Each row of a before or after table is a point. The points were changed in one or more steps. Then noise was added and the rows were shuffled. The steps act on how far a point lies along the listed directions, d1 being the first. Name the steps. A step turns or swaps two directions, mirrors them in a line or flattens them onto one, adds a multiple of one to another, or multiplies one. Angles are multiples of 10 degrees, from the lower direction toward the higher: turns from -170 to 170, lines from 10 to 170 but not 90. Use the fewest steps. Two steps may share a direction if one is a turn and the other turns, adds or multiplies; they go together, in the order done. Otherwise the lowest direction goes first.

Directions:
(1): [-0.19 -0.32  0.50]
(2): [-0.43  0.44  0.11]
Before (13 x 3):
[[ 0.04 -0.07 -0.07]
 [-0.07  0.12 -0.08]
 [ 0.13 -0.34 -0.08]
 [-0.06 -0.11 -0.06]
 [ 0.28 -0.36  0.07]
 [-0.03 -0.08  0.15]
 [ 0.13 -0.13 -0.08]
 [ 0.08 -0.18  0.00]
 [ 0.07 -0.27  0.01]
 [ 0.49 -0.44 -0.31]
 [-0.27  0.25  0.37]
 [ 0.27 -0.14 -0.34]
 [-0.28  0.07  0.21]]
After (13 x 3):
[[-0.64  0.84  0.25]
 [ 0.15 -0.18 -0.06]
 [ 0.38 -0.47 -0.18]
 [-0.52  0.48  0.13]
 [-0.21  0.18  0.03]
 [ 0.08  0.01 -0.01]
 [ 0.52 -0.67 -0.24]
 [ 0.76 -0.72 -0.21]
 [ 0.30 -0.32 -0.11]
 [ 1.17 -1.24 -0.38]
 [ 0.53 -0.65 -0.22]
 [ 0.03 -0.14 -0.13]
 [ 0.31 -0.37 -0.08]]
Steps: multiply d1 by 0; multiply d2 by 2.5

Directions:
(1): [-0.14 -0.39 -0.57  0.05 -0.04  0.09 -0.50 -0.56 -0.33]
(2): [ 0.31 -0.30 -0.13 -0.51 -0.67 -0.13  0.13  0.32 -0.34]
(3): [ 0.19 -0.29  0.04 -0.38  0.79 -0.14 -0.23  0.37 -0.27]
Before (8 x 9):
[[-0.25  0.00 -0.06  0.00 -0.08 -0.19 -0.04 -0.11 -0.09]
 [ 0.24  0.63  0.93 -0.10  0.21 -0.10  0.76  1.03  0.46]
 [ 0.30 -0.22 -0.01 -0.43  0.77 -0.23 -0.25  0.63 -0.29]
 [-0.34 -0.03 -0.16  0.34  0.21 -0.11 -0.08 -0.45 -0.03]
 [-0.10 -0.21 -0.39  0.09 -0.14 -0.11 -0.21 -0.29 -0.05]
 [-0.03 -0.22 -0.38  0.11  0.10  0.03 -0.02 -0.17 -0.10]
 [ 0.11 -0.32 -0.45  0.11 -0.13 -0.11 -0.24 -0.17 -0.14]
 [ 0.09 -0.56 -0.11 -0.38  1.28 -0.12 -0.74  0.30 -0.41]]
After (8 x 9):
[[ 0.05  0.00  0.18 -0.24 -0.24 -0.31  0.41  0.35 -0.11]
 [-0.27  0.21 -0.44  0.51 -0.71  0.16 -0.11 -0.59  0.18]
 [-0.14 -0.71 -0.94 -0.03  0.25  0.14 -0.91 -0.72 -0.70]
 [ 0.00  0.20  0.22  0.04  0.01 -0.22  0.25  0.31  0.29]
 [ 0.05  0.10  0.03  0.09 -0.11  0.00  0.40  0.21  0.17]
 [ 0.11  0.25  0.17  0.32  0.00 -0.12  0.25  0.23  0.38]
 [-0.26  0.31 -0.09  0.46 -1.44  0.18  0.20 -0.44  0.36]
 [-0.20  0.04  0.13 -0.05  0.00 -0.24  0.09  0.08  0.00]]
Steps: turn d1 and d3 by -160 degrees; multiply d2 by -1

Directions:
(1): [ 0.43  0.13 -0.05  0.35  0.76 -0.50 -0.13  0.30  0.11  0.25 -0.60  0.04
  0.19 -0.27]
(2): [ 0.09 -0.21 -0.53  0.78 -0.04  0.33 -0.03 -0.09 -0.66  0.03 -0.01 -0.11
 -0.51 -0.25]
(3): [-0.08  0.04 -0.10 -0.40 -0.21  0.13 -0.54 -0.75 -0.08 -0.04 -0.70  0.03
  0.07 -0.48]
(4): [ 0.69 -0.41  0.58 -0.39  0.04  0.26  0.11  0.20 -0.09  0.00  0.11 -0.39
 -0.33 -0.53]
(5): [-0.05  0.55 -0.13 -0.13  0.19  0.09  0.11  0.22  0.03 -0.93 -0.33 -0.51
 -0.35  0.15]
Before (13 x 14):
[[ 0.35 -0.22 -0.12 -0.34 -0.38  0.56 -0.13 -0.75 -0.31 -0.27 -0.95 -0.35
  -0.41 -0.81]
 [ 0.04  0.10 -0.49  0.68  0.09  0.22 -0.16  0.02 -0.09  0.53 -0.39  0.21
  -0.21 -0.09]
 [-0.03 -0.20 -0.01 -0.03 -0.29 -0.01 -0.05 -0.25  0.03 -0.06  0.03 -0.02
  -0.11 -0.19]
 [-0.25  0.09 -0.60  0.09 -0.25  0.22 -0.43 -0.39 -0.06 -0.16 -0.18  0.12
   0.03 -0.04]
 [-0.26 -0.12  0.01  0.10 -0.52  0.57  0.23  0.08 -0.06 -0.27  0.71  0.05
  -0.22  0.13]
 [ 0.15  0.21 -0.30  0.53  0.01  0.34 -0.30 -0.22 -0.07 -0.30 -0.42 -0.14
  -0.24  0.09]
 [-0.21 -0.12  0.37 -0.87 -0.54  0.07 -0.26 -0.51  0.22  0.23  0.23  0.32
   0.25 -0.10]
 [ 0.30  0.38 -0.28  0.24  0.54  0.25 -0.20 -0.20 -0.16 -0.80 -1.18 -0.31
  -0.23 -0.47]
 [ 0.65 -0.28  0.46 -0.04  0.60  0.18 -0.17  0.05 -0.28  0.42 -0.22 -0.04
   0.02 -0.81]
 [-1.02  0.25 -0.04 -1.00 -1.05  0.07 -0.27 -0.79  0.69 -0.35  0.29  0.29
   0.20  0.39]
 [-0.01 -0.19 -0.43  0.67  0.20  0.40  0.37  0.45 -0.48 -0.15  0.21 -0.12
  -0.32  0.43]
 [ 0.44 -0.37  0.27 -0.09 -0.05  0.33 -0.02  0.05 -0.34  0.11  0.46 -0.14
  -0.36 -0.44]
 [-0.10  0.23  0.17 -0.32 -0.19  0.46  0.57  0.24  0.00 -0.39  0.31 -0.10
  -0.25  0.58]]
After (13 x 14):
[[ 0.83 -0.36  0.29  0.34  0.34  0.12  0.89  0.92  0.00 -0.09  0.15 -0.41
  -0.51 -0.09]
 [-0.14 -0.08 -0.22  0.29 -0.40  0.63  0.08 -0.05 -0.03  0.31  0.24  0.10
  -0.33  0.23]
 [ 0.51 -0.24  0.19  0.03  0.33  0.02 -0.30 -0.06 -0.23  0.21 -0.05 -0.01
  -0.12 -0.61]
 [ 0.19 -0.15  0.00  0.24  0.03 -0.24  0.06  0.14  0.20  0.05  0.09 -0.01
   0.07 -0.10]
 [ 0.14  0.06 -0.09  0.49 -0.10  0.42  0.05  0.08  0.03 -0.35  0.10 -0.22
  -0.27  0.39]
 [-0.18  0.50 -0.19  0.45  0.73 -1.01  0.26  0.82  0.91  0.15  0.09  0.27
   0.39  0.64]
 [-0.27 -0.05 -0.61  0.17  0.01  0.31 -0.22 -0.39 -0.36 -0.16 -0.63  0.01
  -0.08  0.02]
 [ 0.18 -0.01  0.19  0.12 -0.07  0.72  0.66  0.40 -0.21 -1.05  0.31 -0.55
  -0.63  0.24]
 [ 0.12  0.60 -0.21 -0.09  0.44 -0.04  0.03 -0.03  0.07 -0.19 -0.92  0.17
   0.04  0.07]
 [ 0.04  0.22 -0.30  0.50  0.46 -0.16 -0.26  0.11  0.10  0.09 -0.50  0.25
   0.22 -0.39]
 [ 0.08  0.04 -0.39  0.39  0.15  0.05  0.16  0.44  0.08 -0.09  0.41  0.05
   0.01  0.37]
 [ 0.28 -0.03  0.31  0.05  0.43 -0.59  0.10  0.50  0.30  0.59  0.24  0.31
   0.28  0.06]
 [ 0.45 -0.47  0.61 -0.42 -0.09  0.61  0.01 -0.03 -0.34  0.20  0.38 -0.18
  -0.14 -0.60]]
Steps: turn d1 and d4 by -160 degrees; turn d3 and d4 by 160 degrees; multiply d2 by 0.7

Directions:
(1): [ 0.21  0.07  0.25 -0.34  0.12  0.02 -0.29  0.88 -0.59  0.26 -0.66  0.13
 -0.54  0.12  0.08  0.53 -0.40  0.07  0.43  0.04  0.44  0.05  0.25 -0.43
 -0.14 -0.38 -0.40 -0.38 -0.17 -0.56  0.05  0.13]
(2): [ 0.02 -0.22  0.41  0.02 -0.69 -0.54 -0.10  0.13 -0.08  0.21  0.26 -0.08
 -0.28 -0.58  0.15 -0.13 -0.07  0.50  0.20 -1.07 -0.11  0.14  0.48  0.50
  0.15 -0.42  0.11  0.17 -0.16  0.09 -0.57 -0.24]
(3): [ 0.23 -0.66 -0.28  0.26  0.03 -0.22 -0.17  0.19  0.05 -0.12  0.24  0.03
  0.33 -0.27 -0.45  0.07 -0.79 -0.21  0.45 -0.48 -0.33  0.40  0.02 -0.70
 -0.14  0.14  0.27  0.21 -0.17  0.29  0.92  0.05]
Before (10 x 32):
[[ 0.08 -0.29 -0.10  0.12 -0.09 -0.39 -0.01 -0.23  0.13 -0.01  0.43 -0.03
   0.02 -0.24 -0.18 -0.28 -0.21  0.12  0.38 -0.78 -0.36  0.31  0.10  0.03
   0.10 -0.02  0.45  0.36 -0.12  0.24  0.35 -0.12]
 [ 0.34 -0.42 -0.39  0.08  0.31  0.13 -0.19  0.20  0.26 -0.22 -0.16 -0.04
   0.35  0.13 -0.40  0.17 -0.22 -0.12  0.33  0.14 -0.06  0.07 -0.25 -0.62
  -0.30  0.24  0.24 -0.21  0.00  0.24  0.82  0.15]
 [ 0.15 -0.46 -0.81  0.44  0.72  0.26 -0.14 -0.26  0.40 -0.48  0.26 -0.09
   1.08  0.30 -0.55 -0.24 -0.61 -0.93  0.10  0.96 -0.53  0.09 -0.44 -1.07
  -0.41  0.84  0.26  0.23  0.03  0.53  1.67  0.28]
 [ 0.06 -0.43 -0.60  0.26  0.59  0.06  0.26 -0.41  0.60 -0.34  0.21  0.31
   0.61  0.04 -0.46 -0.09 -0.58 -0.70  0.19  0.50 -0.24  0.21 -0.34 -0.82
  -0.05  0.68  0.31  0.25 -0.21  0.56  1.12  0.11]
 [-0.32  0.12 -0.39  0.22 -0.11  0.22  0.23 -0.58  0.36 -0.08  0.24 -0.14
   0.39 -0.05 -0.13 -0.35  0.40 -0.08 -0.66  0.37 -0.13 -0.01 -0.32  0.10
   0.14  0.14  0.19  0.38  0.35  0.42 -0.04 -0.12]
 [ 0.18 -0.51  0.16  0.17 -0.29 -0.43  0.10  0.15 -0.02  0.02  0.32 -0.05
  -0.03 -0.43 -0.06 -0.18 -0.14  0.09  0.24 -0.86 -0.40  0.23  0.26 -0.22
   0.06 -0.26  0.09  0.32 -0.15  0.28 -0.06 -0.03]
 [ 0.03 -0.01 -0.07  0.06  0.26  0.04  0.00 -0.18  0.08 -0.34 -0.13  0.05
  -0.20  0.18 -0.06 -0.16  0.14 -0.15 -0.13  0.28 -0.03 -0.07  0.01 -0.23
  -0.11  0.19 -0.10 -0.12 -0.21  0.11  0.11  0.22]
 [ 0.20 -0.22 -0.16  0.14  0.33  0.18 -0.01 -0.08  0.07 -0.20  0.03  0.07
   0.32  0.08 -0.20 -0.03 -0.31 -0.33  0.30 -0.17 -0.48  0.20 -0.01 -0.39
  -0.10  0.22  0.09  0.20  0.17  0.45  0.66  0.07]
 [ 0.26  0.51 -0.04 -0.37  0.59  0.29  0.09  0.56 -0.44  0.12 -0.63 -0.03
  -0.35  0.49 -0.06  0.53 -0.28 -0.21  0.16  0.83  0.61  0.07 -0.22 -0.83
  -0.18 -0.07 -0.59 -0.43 -0.01 -0.74  0.64  0.55]
 [-0.07  0.44 -0.09 -0.13  0.24  0.33  0.06  0.01  0.01  0.04 -0.18 -0.12
  -0.12  0.47  0.18 -0.19  0.47 -0.07 -0.29  0.69  0.12 -0.28 -0.18  0.20
   0.10  0.20 -0.12 -0.24  0.12 -0.07 -0.30 -0.01]]
After (10 x 32):
[[ 0.27 -0.62 -0.18  0.21 -0.06 -0.54 -0.16  0.10 -0.01  0.07  0.41  0.01
   0.03 -0.43 -0.34 -0.14 -0.65  0.05  0.69 -1.03 -0.42  0.52  0.23 -0.35
   0.05 -0.10  0.47  0.40 -0.23  0.25  0.73 -0.07]
 [-0.19 -0.02 -0.62  0.43  0.33  0.17  0.10 -0.86  0.67 -0.44  0.53 -0.25
   1.04  0.24 -0.21 -0.67  0.14 -0.61 -0.37  0.91 -0.60 -0.16 -0.45 -0.08
  -0.20  0.78  0.35  0.35  0.21  0.64  0.72  0.12]
 [-0.11 -0.20 -0.39  0.31  0.34 -0.03  0.38 -0.71  0.74 -0.31  0.39  0.17
   0.65 -0.02 -0.25 -0.29 -0.10 -0.48 -0.07  0.34 -0.28  0.03 -0.26 -0.23
   0.12  0.59  0.38  0.32 -0.11  0.63  0.55  0.00]
 [-0.19  1.30  0.08 -0.49  0.74  0.72  0.47 -0.13 -0.14  0.04 -0.68 -0.04
  -0.34  0.95  0.35  0.24  0.81 -0.18 -0.65  1.76  0.80 -0.42 -0.53 -0.02
  -0.01  0.11 -0.77 -0.50  0.34 -0.81 -0.24  0.52]
 [ 0.34 -0.88  0.01  0.16 -0.21 -0.56 -0.10  0.51 -0.17  0.04  0.25  0.01
  -0.03 -0.50 -0.24  0.08 -0.69 -0.04  0.59 -1.07 -0.41  0.43  0.31 -0.73
  -0.02 -0.26  0.16  0.33 -0.29  0.26  0.45  0.08]
 [-0.15  0.62 -0.05 -0.15  0.20  0.33  0.17 -0.21  0.13  0.01 -0.09 -0.13
  -0.16  0.48  0.30 -0.33  0.80  0.05 -0.51  0.83  0.15 -0.36 -0.21  0.56
   0.20  0.15 -0.11 -0.22  0.18 -0.02 -0.68 -0.09]
 [ 0.14 -0.15 -0.12  0.14  0.21  0.17  0.05 -0.22  0.13 -0.20  0.14  0.09
   0.30  0.06 -0.13 -0.13 -0.16 -0.23  0.19 -0.25 -0.47  0.09 -0.02 -0.24
  -0.07  0.18  0.10  0.28  0.16  0.50  0.49  0.03]
 [ 0.21 -0.19 -0.33  0.00  0.26  0.18 -0.06 -0.05  0.35 -0.28 -0.11 -0.08
   0.31  0.19 -0.23 -0.01  0.21 -0.07  0.09  0.25 -0.04 -0.05 -0.32 -0.25
  -0.21  0.22  0.20 -0.25  0.12  0.26  0.42  0.06]
 [-0.07  0.13 -0.07  0.04  0.22  0.01  0.10 -0.31  0.09 -0.31 -0.13  0.00
  -0.17  0.17  0.01 -0.23  0.37 -0.05 -0.35  0.32 -0.03 -0.15  0.03 -0.05
  -0.09  0.20 -0.10 -0.08 -0.14  0.13 -0.14  0.20]
 [-0.27 -0.06 -0.27  0.30 -0.34 -0.06  0.17 -0.50  0.34  0.04  0.38 -0.17
   0.39 -0.33 -0.15 -0.45  0.25  0.07 -0.53 -0.02 -0.19  0.16 -0.11  0.20
   0.17  0.04  0.26  0.45  0.26  0.50 -0.13 -0.17]]
Steps: turn d1 and d2 by -30 degrees; add 1 times d2 to d3
